Each row is a point. The points of each table are mixes of a few directions, plus a little noise. Count the directions of each table, and those that both share. Where both have some left over, give the other angles between the two spaces (their principal angles), to ten degrees, smallest first.

First (5 x 3):
[[   0    9  -15]
 [  -7   -6   22]
 [ -42   56   -7]
 [ -13   45  -42]
 [  64 -103   41]]
Second:
[[ 98  18  21]
 [-12  -7   4]
 [ -8  21 -30]
 [-65  28 -64]
 [-30 -36  34]
 [ 81  -4  42]
 [-57 -15  -4]]
Directions: first 2, second 2, shared 1; angles 60

First, 9 rows:
[[  35  -49   -7  -14    2   42]
 [   8   68   -7  -19   26   -8]
 [ -53   88   10   19    0  -66]
 [  -6   -1    2    4   -3   -3]
 [ -39   29   11   22  -12  -41]
 [ -55  -68   21   52  -51  -31]
 [  73  -60  -18  -39   20   78]
 [   5  105   -8  -24   36  -22]
 [  32 -113   -1    0  -19   55]]
Second, 7 rows:
[[ 97   2 -29 -70  51  86]
 [ 10  46  -5 -14  17  -3]
 [-86 -18  27  63 -51 -71]
 [-34 -47  14  35 -35 -23]
 [ 65  29 -22 -50  42  47]
 [-17 -40   8  20 -23  -5]
 [-30  25   8  14  -8 -33]]
Directions: first 2, second 2, shared 2

First (7 x 8):
[[-25  15  37   6  15  -1  12 -24]
 [ 45 -31 -71 -12 -30   1 -24  45]
 [ -5   2   6   2   3   0   3  -4]
 [-17  12  26   5  12   0   9 -17]
 [ 51 -34 -82 -16 -34   1 -27  51]
 [-78  53 121  22  53  -1  42 -77]
 [ 27 -17 -43  -7 -18   1 -13  26]]
Second:
[[-30  27  -9  32  21  11   8  54]
 [ 15 -30   3  15 -10 -40 -14 -37]
 [ 53 -10  -7  26 -35 -44 -15 -80]
 [-37  -1  18 -46  24  44  18  56]
 [ 45 -69  15 -38 -32 -46 -28 -98]
 [-27  13  29  28  16   9  49  52]
 [ 16  63 -29 -45 -10  69  -1  11]
 [-34   5 -18  25  24  -7 -18  44]]
Directions: first 1, second 4, shared 0; angles 60

First (10 x 11):
[[ -55    4   17  -10   25    9    2    5   26   -8   -8]
 [   6   18   19  -46  -23   -6   26    7  -20  -26   45]
 [  43  -28  -31   58  -14    3    2    4    1   35  -44]
 [ -26  -66  -14   89  -46   26  121   26   39   60 -103]
 [  18    0   24  -54  -66  -29   66  -61  -68  -10   53]
 [  12   -2   -4    3   -5   -3   -3   -8   -7    3    0]
 [  53   55   -9  -36   44    6  -99   69   13  -50   60]
 [ -72   -8    4   26   53   16  -25    0   47   12  -46]
 [   6  -18  -17   29   14  -16  -42  -72  -23   30  -25]
 [  17   45   13  -59   19   -4  -48   29   -7  -48   67]]
Second (9 x 11):
[[ 11  28  59  26  45  92  61  39 -63 -65  36]
 [-22  11 -23  27   7 -44 -33 -61  55  20 -15]
 [-14  41  22  29  -2  -7  -2   7 -26  -3 -12]
 [ 12   7  25  -2  -3  12  24  24 -18  -7   0]
 [ 41 -68 -14 -68 -18  12  28  27  17   7  22]
 [ 26  -5   9 -51 -85 -43   8  78 -52  48 -42]
 [ -1 -23  -8  25  86  51  20 -76  83 -49  57]
 [-35  13 -58  -5 -55 -58 -84   3 -48  46 -48]
 [ -9  -1 -14  17  18 -22 -17 -45  46   5   0]]
Directions: first 4, second 4, shared 0; angles 30, 70, 70, 90

First, 10 rows:
[[ -38  -17  -35  -20   20  -49   56  -53   28    5   33  -37   24  -74]
 [ -43    1  -76  -28   10   41  -82   30  101  -45   12   17   -4  -14]
 [  25   29   50   53    2   -3   35   32 -105   -4  -22  -32  -54   53]
 [  74    5   79   23  -34   -7    3  -23  -70    9  -46   31    2   49]
 [   3  -41  -56  -47    7   27    4   -6   64  -33   40    9   21  -32]
 [  -8   64  -82   58  -31  -66  -95   66   35  -71  -27   74  -94   85]
 [ -12   15   28   20   -1  -32   24    1  -33   48   -5   -5    2    6]
 [ -35  -26    9  -43   21   47    0  -17   40   41   18  -26   56  -55]
 [  30  -10   79   -2    1   18   32  -60  -56   10  -30  -38   30  -23]
 [   3  -21    4  -16    4   22   25   29   -3   40   28    6   17    5]]
Second:
[[  14  -13  -60  -15  -17    4  -35   36   55  -29   20   56  -11   27]
 [   2   -1    2    2    4    2    9   -1   -6    0    1   -6   -3   -2]
 [ -11   11   39   11    4   -7    8  -25  -25   24  -19  -24   14  -14]
 [  14  -31    2    1   44   36  117   12  -83  -40   47  -96  -34  -22]
 [   8    6  -60  -15  -42  -20 -105   27  103   -5   -9  114    8   38]
 [  21  -40  -23   -4   44   41  121   26  -71  -56   60  -90  -42  -14]
 [ -29   39   69   19  -18  -32  -55  -52    1   69  -61   11   42  -15]
 [ -16   24   26    9  -19  -24  -57  -24   25   38  -40   36   26    1]]
Directions: first 6, second 2, shared 2

First (8 x 18):
[[  -4   13  -15   35   12    7  -29   10   52  -12   11  -19   34  -21
   -15    2  -22   20]
 [ -17   22   39  -66    2  -59   57  -60  -81   13  -61   32  -12   -9
    25  -14   46  -53]
 [ -12  -14  -18   -2   28    0   -8   -5   11  -11    6  -16   17   -7
     8   -7   -5   13]
 [  14   22   11   28  -25    7  -11   17   23    6    4    6    2   -6
   -19   10  -10    0]
 [ -20   -1  -31   30    3    9  -28    5   48   -9    6   -6   19   -7
   -16    4  -39   12]
 [  36   16   11   40  -12   28  -21   43   32    2   32  -18    9   -7
   -16    6    3   23]
 [  24  -40   36  -82    9   -8   57  -13 -110   15   -1    9  -55   34
    49  -16   70  -17]
 [ -19  -20  -32   15  -18   14  -18    3   26   -3    4   14  -16   22
   -13   13  -45    2]]
Second:
[[ -27   36   -9  -11   -1   -2   48   21  -46  -13   39    8   -2  -12
    42  -18  -19  -10]
 [  31  -45   12   14    2    3  -57  -24   53   15  -47   -9    1   13
   -48   21   21   11]
 [ -16   24   -7   -7   -1   -1   31   13  -28   -8   25    5    0   -6
    26  -11  -11   -6]
 [ -41   53  -15  -18   -3   -4   70   31  -66  -18   57   12   -2  -17
    60  -28  -28  -13]
 [ -17   22   -5   -6   -1   -3   30   14  -28   -8   23    4   -1   -8
    26  -12  -11   -5]
 [  70  -92   24   29    4    6 -121  -52  112   31  -99  -19    5   29
  -104   46   45   25]
 [  -4    6   -3   -3    0    0    5    3   -6   -2    5    0    0   -1
     5   -2   -2   -1]
 [  -4    6   -1   -1   -1   -1    7    4   -6   -2    6    0   -1   -1
     7   -2   -1   -1]
 [  22  -27    6    8    0    2  -35  -15   34    9  -29   -7    2    8
   -30   14   14    7]
 [  15  -19    4    5   -1    2  -26  -11   25    7  -22   -4    1    7
   -23   10   10    6]
 [ -27   36  -10  -13   -1   -3   47   20  -45  -14   38    8   -4  -12
    42  -19  -18   -9]]
Directions: first 4, second 1, shared 0; angles 70
